Rows are points. Each copy is the shape, with its points in the same order, stretched, turned, moved and blurred by noise. Some copies are also mirrored. Which?

Shape, 7 rows:
[[-0.06 -0.07]
 [ 0.46 -0.07]
 [ 0.25  0.15]
 [ 0.58 -0.04]
 [-0.51 -0.25]
 [-0.09 -0.19]
 [ 0.28  0.32]]
Copy 1:
[[-0.09 -0.24]
 [-0.52 -0.19]
 [-0.15  0.03]
 [-0.60 -0.13]
 [ 0.17 -0.47]
 [-0.16 -0.37]
 [-0.04  0.24]]
Copy 1 is: mirrored
Copy 2, 7 rows:
[[ 0.15 -0.03]
 [ 0.04  0.33]
 [-0.06  0.17]
 [ 0.00  0.48]
 [ 0.33 -0.29]
 [ 0.23  0.06]
 [-0.20  0.14]]
Copy 2 is: only turned
Copy 3, 7 rows:
[[ 0.22  0.22]
 [-0.02 -0.22]
 [-0.26 -0.03]
 [-0.08 -0.39]
 [ 0.57  0.57]
 [ 0.37  0.19]
 [-0.53 -0.07]]
Copy 3 is: mirrored
Copy 4 (7 x 2):
[[-0.11  0.03]
 [-0.66 -0.52]
 [-0.23 -0.50]
 [-0.76 -0.69]
 [ 0.17  0.68]
 [-0.20  0.18]
 [-0.11 -0.73]]
Copy 4 is: only turned

Shape (8 x 3):
[[-0.31 -0.29 -0.61]
 [-0.31  0.06  0.09]
 [-0.19  0.42  0.15]
 [ 0.23  0.42 -0.19]
 [ 0.16  0.06  0.19]
 [-0.19  0.00  0.21]
 [ 0.45 -0.03 -0.67]
 [ 0.17  0.30  0.15]]
Copy 1, 8 rows:
[[-0.70 -0.65 -0.54]
 [-0.10  0.06 -0.03]
 [-0.15  0.25  0.39]
 [-0.18 -0.25  0.44]
 [ 0.27  0.03  0.15]
 [ 0.08  0.15 -0.06]
 [-0.47 -0.87  0.02]
 [ 0.13  0.10  0.40]]
Copy 1 is: mirrored
Copy 2:
[[-0.64  0.84 -0.15]
 [ 0.15  0.41  0.09]
 [ 0.27  0.12 -0.25]
 [-0.25 -0.16 -0.58]
 [ 0.04 -0.19 -0.03]
 [ 0.23  0.24  0.21]
 [-0.97 -0.05 -0.56]
 [ 0.08 -0.26 -0.21]]
Copy 2 is: only turned
Copy 3 (8 x 3):
[[ 0.06 -0.23  0.68]
 [-0.17 -0.31 -0.02]
 [-0.44 -0.27 -0.12]
 [-0.37  0.20  0.20]
 [-0.04  0.15 -0.14]
 [-0.13 -0.22 -0.19]
 [-0.01  0.54  0.65]
 [-0.27  0.12 -0.11]]
Copy 3 is: mirrored

Shape:
[[ 0.38  0.29  0.44  0.21]
 [-0.09 -0.40  0.28  0.17]
 [ 0.31  0.19 -0.31 -0.61]
 [-0.33  0.14  0.26  0.03]
 [-0.01 -0.35  0.04  0.13]
 [ 0.13 -0.14  0.17 -0.18]
 [ 0.04 -0.38 -0.51 -0.01]
 [-0.36  0.40 -0.50  0.07]]
Copy 1, 8 rows:
[[-0.89  0.01  0.16 -0.46]
 [-0.12  0.58 -0.09 -0.13]
 [ 0.29 -0.65  0.28 -0.53]
 [-0.20  0.01 -0.41 -0.24]
 [-0.01  0.38  0.14  0.03]
 [-0.04  0.13  0.02 -0.42]
 [ 0.36  0.03  0.42  0.29]
 [ 0.08 -0.67 -0.04  0.29]]
Copy 1 is: mirrored
Copy 2:
[[ 0.39  0.39 -0.45 -0.03]
 [-0.01 -0.43 -0.43  0.03]
 [ 0.24  0.21  0.64  0.27]
 [-0.41  0.04 -0.41  0.21]
 [ 0.02 -0.38 -0.12 -0.16]
 [ 0.16 -0.13 -0.13  0.16]
 [ 0.10 -0.43  0.41 -0.35]
 [-0.55  0.24  0.16 -0.23]]
Copy 2 is: only turned
Copy 3:
[[ 0.17 -0.69  0.20 -0.36]
 [-0.37 -0.16 -0.09 -0.52]
 [-0.38 -0.28  0.50  0.40]
 [ 0.09 -0.14 -0.26 -0.14]
 [-0.31 -0.04  0.19 -0.38]
 [-0.31 -0.37  0.00 -0.20]
 [-0.47  0.34  0.57 -0.07]
 [ 0.25  0.49  0.25  0.30]]
Copy 3 is: only turned
Copy 4, 8 rows:
[[ 0.31 -0.77  0.38 -0.17]
 [-0.15 -0.23 -0.17  0.62]
 [ 0.74  0.28 -0.43 -0.39]
 [-0.05  0.11  0.44  0.26]
 [-0.20 -0.19 -0.32  0.28]
 [ 0.34 -0.17 -0.20  0.25]
 [-0.28  0.20 -0.65 -0.10]
 [-0.41  0.52  0.44 -0.64]]
Copy 4 is: mirrored

Shape, 11 rows:
[[ 0.05  0.31 -0.43 -0.01 -0.12 -0.34]
 [ 0.12 -0.49 -0.27  0.20 -0.14 -0.35]
 [ 0.18  0.25  0.11  0.38  0.09  0.11]
 [-0.36  0.41  0.36  0.23  0.30  0.36]
 [-0.02  0.44  0.22 -0.33 -0.53 -0.23]
 [ 0.07 -0.03 -0.33 -0.34 -0.03 -0.39]
 [-0.01 -0.08  0.15 -0.14 -0.32  0.39]
 [-0.29 -0.21  0.44 -0.05 -0.09 -0.33]
 [ 0.26  0.01 -0.02 -0.35 -0.50  0.05]
 [-0.36 -0.17 -0.22 -0.20 -0.37 -0.53]
 [-0.10 -0.29 -0.38  0.39 -0.08  0.27]]
Copy 1:
[[ 0.69 -0.19 -0.04 -0.45  0.12  0.10]
 [ 0.29 -0.34 -0.40 -0.25  0.54  0.50]
 [ 0.14  0.26  0.15  0.37  0.16 -0.24]
 [-0.34  0.42  0.34  0.07 -0.24 -0.80]
 [ 0.99 -0.19 -0.23 -0.01 -0.23 -0.65]
 [ 0.67 -0.03 -0.31 -0.48 -0.08  0.40]
 [ 0.04 -0.43  0.03  0.22 -0.11 -0.34]
 [ 0.21  0.15 -0.48 -0.14 -0.01 -0.35]
 [ 0.68 -0.54 -0.13  0.10 -0.24 -0.12]
 [ 0.46 -0.43 -0.53 -0.83  0.20  0.01]
 [-0.30 -0.44  0.07 -0.20  0.52  0.19]]
Copy 1 is: mirrored
Copy 2 (11 x 6):
[[-0.25  0.07 -0.19  0.55 -0.24 -0.41]
 [ 0.16  0.23 -0.31  0.04 -0.60  0.01]
 [ 0.01 -0.04  0.05  0.14  0.50 -0.15]
 [-0.22 -0.05  0.68  0.27  0.65 -0.13]
 [ 0.12 -0.46  0.35  0.36 -0.20 -0.58]
 [-0.31 -0.13 -0.19  0.42 -0.64 -0.12]
 [ 0.45 -0.21  0.42  0.27  0.12  0.22]
 [ 0.00 -0.13  0.36 -0.24 -0.53 -0.34]
 [ 0.40 -0.35  0.13  0.34 -0.25  0.04]
 [-0.01  0.14  0.02  0.34 -0.90 -0.43]
 [ 0.34  0.46  0.10  0.38  0.08  0.28]]
Copy 2 is: mirrored
Copy 3:
[[ 0.49 -0.22  0.07  0.16  0.13  0.29]
 [-0.16 -0.01  0.61  0.04 -0.64  0.35]
 [ 0.31 -0.23 -0.43 -0.07 -0.18  0.01]
 [ 0.05 -0.45 -0.33 -0.19  0.11 -0.60]
 [ 0.22  0.04 -0.25  0.62  0.39 -0.12]
 [-0.11 -0.19  0.48  0.26  0.27  0.44]
 [-0.17  0.28  0.06 -0.11  0.07 -0.28]
 [-0.43 -0.26  0.31  0.53 -0.29 -0.38]
 [ 0.02  0.37  0.01  0.19  0.21  0.13]
 [-0.08 -0.10  0.83  0.48  0.01 -0.14]
 [ 0.04  0.14  0.48 -0.53 -0.46 -0.12]]
Copy 3 is: only turned
Copy 4, 11 rows:
[[ 0.55  0.36  0.20  0.37 -0.29 -0.32]
 [ 0.07  0.33  0.26 -0.15 -0.63 -0.52]
 [ 0.00  0.57 -0.14 -0.05  0.25  0.21]
 [-0.39  0.01 -0.01 -0.10  0.29  0.82]
 [-0.04  0.16  0.35  0.63  0.37 -0.05]
 [ 0.48 -0.11  0.21  0.13 -0.37 -0.51]
 [-0.44 -0.01 -0.12  0.18  0.01 -0.25]
 [-0.35 -0.15  0.61 -0.22  0.01  0.21]
 [-0.07  0.02 -0.10  0.46  0.14 -0.66]
 [ 0.17 -0.01  0.67  0.30 -0.67 -0.34]
 [-0.10  0.41 -0.15  0.09 -0.71 -0.28]]
Copy 4 is: only turned
